Each row of a before or after table is a point. One or more steps were done to the points. Then noise was added and the rows were shuffled. The steps act on columns, c1 being the first. Name the steps. A step turns or swaps two columns, mirrors them in a line or flattens them onto one, adds a multiple of one to another, or multiplies or shifts one. Angles are multiples of 10 degrees, from the lower column toward the higher: turns from -170 to 170, lines from 10 to 170 but not 90. Use the fewest steps. Two steps may share a column if one is a turn and the other turns, adds or multiplies; they go together, in the order done. Otherwise the lowest column goes first.

Before (11 x 2)
.21; .19
.21; -.46
.14; -.76
-.44; -.06
-.08; .45
.16; .55
-.07; .61
-.30; .23
-.54; .56
-.84; .18
-.09; .41
After (11 x 2)
-.39; .29
.58; .04
-.13; -.45
.58; -.18
.41; -.12
-.73; .28
.23; .14
.39; -.13
.01; -.87
.21; -.36
.47; -.59
Steps: mirror c1 and c2 in the line at 40 degrees

Before (8 x 6)
-.02; -.30; .20; .46; .34; .75
.14; -.43; -.10; .27; -.35; -.50
-.01; -.17; -.65; .86; -.08; .15
.24; .24; .30; .06; -.09; -.74
.24; -.46; -.86; .39; .07; -.63
-.53; .43; .45; -.46; .17; .23
.84; .35; .55; -.36; .13; -.39
-.10; .08; -.16; -.25; -.35; .37
After (8 x 6)
-.86; -.29; .38; .22; .14; -.14
.60; .34; .20; .54; .52; .56
.41; -.43; -.38; .28; -.04; -.33
-.41; -.18; -.20; .42; -.61; -.65
-.16; .44; .26; -.66; .43; .22
.52; -.48; -.08; .41; -.85; -.43
.72; .24; -.03; .23; .31; -.20
-.29; .06; -.35; -.21; -.11; .29
Steps: turn c1 and c4 by 60 degrees; turn c1 and c6 by 70 degrees; mirror c3 and c5 in the line at 40 degrees

Before (10 x 11)
.01; .11; .07; -.07; .03; -.06; .09; .50; -.34; .02; .48
-.05; -.47; -.19; -.14; .21; .01; -.09; -.12; .40; -.03; -.16
-.09; -.59; -.03; .02; .14; -.26; .14; .12; .23; .20; -.35
-.18; -.24; .15; -.23; -.08; -.06; -.08; -.11; .03; .18; -.30
.01; -.08; -.11; .12; .05; .19; -.06; -.11; -.46; -.02; -.20
-.20; .02; .13; .24; .13; -.08; -.23; .24; -.46; .05; .49
-.06; .37; .14; .24; .19; -.10; -.03; .19; -.26; .06; .12
.11; -.05; .39; .28; .01; .39; -.07; -.09; -.30; .02; -.17
.01; -.35; -.03; .01; -.17; -.21; -.13; .03; .13; -.21; -.21
-.14; -.42; .04; -.09; -.03; -.21; .27; -.25; .13; -.12; -.10
After (10 x 11)
.02; .18; .08; .05; -.06; .52; -.05; -.08; -.34; .07; .48
-.20; .01; -.02; .09; .26; .22; .08; -.09; -.46; -.22; .49
-.06; -.74; -.21; .23; -.10; -.12; .11; .00; .39; -.06; -.17
-.19; -.37; .03; -.05; -.26; -.10; -.07; -.05; .05; -.19; -.29
-.13; -.66; -.04; -.01; -.09; -.23; -.09; -.21; .15; .30; -.07
-.09; -.94; -.09; .12; .02; .13; -.22; -.23; .24; -.01; -.34
-.06; .59; .09; .17; .26; .20; -.01; -.13; -.26; -.06; .11
-.01; -.14; -.14; .02; .12; -.10; .09; .18; -.46; -.03; -.17
.03; -.56; -.02; -.16; .00; .01; .22; -.21; .11; .04; -.22
.11; -.06; .48; -.03; .27; -.08; .02; .38; -.31; -.08; -.19
Steps: add 0.7 times c1 to c3; multiply c2 by 1.6; mirror c4 and c5 in the line at 50 degrees; swap c6 and c8; turn c7 and c10 by 130 degrees

Before (9 x 18)
-.10; .36; -.52; -.40; -.39; .46; .21; .26; .20; .10; .43; .52; .28; -.43; -.65; -.56; .17; -.42
.36; -.02; -.18; -.42; -.59; -.43; .29; -.81; -.09; .24; -.29; -.16; -.30; -.25; .17; .00; .54; -.65
.29; .67; .11; -.05; -.06; -.06; .36; -.53; -.83; .02; .30; .04; -.21; -.02; .24; -.47; -.58; .55
-.63; -.20; .02; .55; .18; -.09; .14; -.57; .12; -.81; -.43; -.07; .60; -.05; .28; .26; .39; -.10
.42; .05; -.27; .14; -.17; .25; .29; -.34; -.16; -.41; -.68; .64; .56; .52; .30; -.25; .44; -.03
-.47; .23; .14; .82; -.49; .35; -.21; -.55; -.44; -.19; -.51; -.25; -.40; -.37; -.61; -.04; -.65; .21
-.60; -.28; .53; -.39; .22; .54; .85; .15; -.34; -.25; -.45; .16; -.09; -.39; -.78; -.53; -.60; .23
.10; .01; -.51; -.37; -.31; .06; .91; -.22; -.21; .02; -.37; .02; .04; .50; -.03; .05; .13; -.49
.27; .25; .34; .61; -.94; .53; .00; .34; .21; -.80; .09; .26; .67; .03; .44; -.05; -.48; .51
After (9 x 18)
-.08; -.55; .49; .07; .21; .54; .86; .17; -.34; -.26; .27; .34; -.08; -.41; -.79; .07; -.57; .21
.09; -.22; -.29; -.12; -.18; .25; .27; -.29; -.16; -.41; .84; .43; .57; .53; .27; -.10; .42; .00
-.50; .18; -.01; .66; .18; -.08; .15; -.56; .11; -.81; .10; .42; .59; -.02; .29; .26; .34; -.12
.21; .08; -.52; -.27; -.32; .06; .89; -.22; -.23; .02; .16; .36; .04; .52; -.01; .00; .15; -.50
.14; -.20; .13; -.19; -.05; -.06; .35; -.58; -.84; .01; -.08; -.32; -.20; .00; .24; -.81; -.58; .57
.17; -.39; -.53; -.17; -.36; .49; .22; .29; .20; .11; .34; -.59; .27; -.44; -.65; -.54; .17; -.44
-.18; .04; .31; .23; -.92; .54; -.01; .35; .20; -.79; .23; -.17; .66; .02; .45; -.25; -.47; .51
.38; -.03; -.16; -.43; -.57; -.41; .30; -.80; -.10; .24; -.05; .35; -.29; -.24; .18; .02; .51; -.65
-.60; .06; .14; .71; -.50; .35; -.21; -.53; -.47; -.20; -.06; .54; -.36; -.36; -.61; -.24; -.64; .22
Steps: flatten c1 and c4 onto the line at 130 degrees; turn c2 and c16 by -70 degrees; turn c11 and c12 by -110 degrees

Before (8 x 32)
-.43; -.44; .41; -.16; -.03; -.70; -.19; -.33; .27; -.04; .26; .56; .30; .06; .17; .10; .17; .28; -.04; -.41; .38; .34; .18; .11; -.44; -.23; -.18; -.06; -.23; -.17; .31; -.35
-.64; -.35; .70; .09; -.11; -.17; -.18; -.79; .02; -.03; .20; .27; -.21; -.67; -.85; -.25; .02; .44; .43; -.02; -.54; .18; .36; .34; .03; .07; -.45; .16; -.11; .49; .51; .08
.22; .40; -.19; .27; .75; -.29; -.13; .28; .14; -.42; .22; .35; .34; -.53; -.18; .43; .16; .34; .75; -.12; .24; -.05; -.37; .00; -.13; -.44; -.13; -.04; .08; .58; .45; .52
-.20; -.05; .18; -.01; .16; .05; -.08; -.29; .05; -.03; -.13; -.27; -.26; -.06; -.17; .14; .05; -.20; -.12; -.05; -.05; -.23; -.10; -.34; .28; .04; -.37; -.49; .38; .16; -.15; -.19
.09; .33; .37; -.20; -.27; -.43; -.32; -.73; .22; .34; -.19; -.09; -.41; .09; -.04; -.22; -.15; .26; -.23; .04; .01; .23; -.07; .26; -.22; .42; .40; -.72; -.21; -.16; .26; .15
-.07; .43; -.37; -.04; .26; .00; .46; .19; .12; -.06; .13; .18; -.06; -.31; .26; .29; -.12; .06; .37; -.52; .24; -.06; -.72; -.12; -.08; .45; .09; -.64; -.32; -.29; .19; -.04
.04; -.61; -.06; .32; .27; -.01; .06; -.43; -.15; -.21; .31; -.07; -.09; -.31; -.25; .01; -.48; .11; .30; -.08; -.25; -.38; -.62; -.18; .21; .23; .11; -.05; -.08; .27; -.52; .29
.19; .07; .17; .10; .46; -.38; .42; -.23; .16; -.09; .35; -.10; .28; .51; .00; -.49; -.03; .70; .03; .22; -.46; -.02; -.28; -.39; -.38; -.14; -.21; -.38; -.23; -.01; -.17; .12
After (8 x 32)
-.45; .07; .45; -.16; .02; -.67; .34; -.52; .25; -.08; .27; .58; .25; .02; .12; .09; .17; .30; -.04; -.41; .34; .37; .14; -.24; -.43; -.24; -.14; -.07; -.24; -.15; .32; -.35
.05; .35; -.05; .31; .32; -.03; .61; -.67; -.14; -.26; .29; -.06; -.04; -.29; -.21; .01; -.48; .07; .29; -.06; -.28; -.39; -.68; .21; .24; .25; .13; -.09; -.11; .26; -.50; .33
-.20; -.31; .17; -.02; .19; .05; .02; -.51; .09; .00; -.13; -.27; -.10; -.06; -.14; .17; .04; -.27; -.12; -.10; -.06; -.25; -.09; .38; .25; .03; -.34; -.55; .33; .17; -.18; -.20
-.66; .03; .75; .06; -.13; -.20; .26; -.99; .01; -.03; .19; .25; -.32; -.69; -.61; -.28; -.01; .44; .43; -.01; -.55; .18; .38; -.27; .06; .06; -.43; .15; -.11; .46; .53; .04
-.06; .74; -.39; -.06; .24; .03; -.26; -.01; .09; -.05; .11; .21; .01; -.34; .18; .29; -.07; .04; .36; -.45; .22; -.12; -.68; .16; -.07; .46; .09; -.62; -.31; -.31; .16; -.03
.18; .91; .16; .11; .46; -.32; .07; -.41; .13; -.05; .37; -.13; .42; .49; -.03; -.48; -.02; .71; .01; .20; -.46; -.03; -.28; .30; -.38; -.14; -.22; -.42; -.28; -.04; -.19; .12
.20; .28; -.19; .22; .78; -.28; -.44; .09; .14; -.44; .19; .33; .31; -.57; -.13; .42; .16; .36; .74; -.12; .24; -.07; -.34; -.11; -.17; -.42; -.11; -.02; .03; .57; .45; .51
.10; -.45; .35; -.22; -.27; -.38; -.43; -.91; .22; .36; -.17; -.04; -.45; .11; -.03; -.20; -.15; .23; -.21; .02; .04; .23; -.08; -.15; -.25; .40; .38; -.75; -.18; -.17; .26; .16
Steps: turn c2 and c7 by -70 degrees; add 1.5 times c11 to c2; shift c8 by -.20; mirror c13 and c24 in the line at 170 degrees; multiply c15 by 0.7
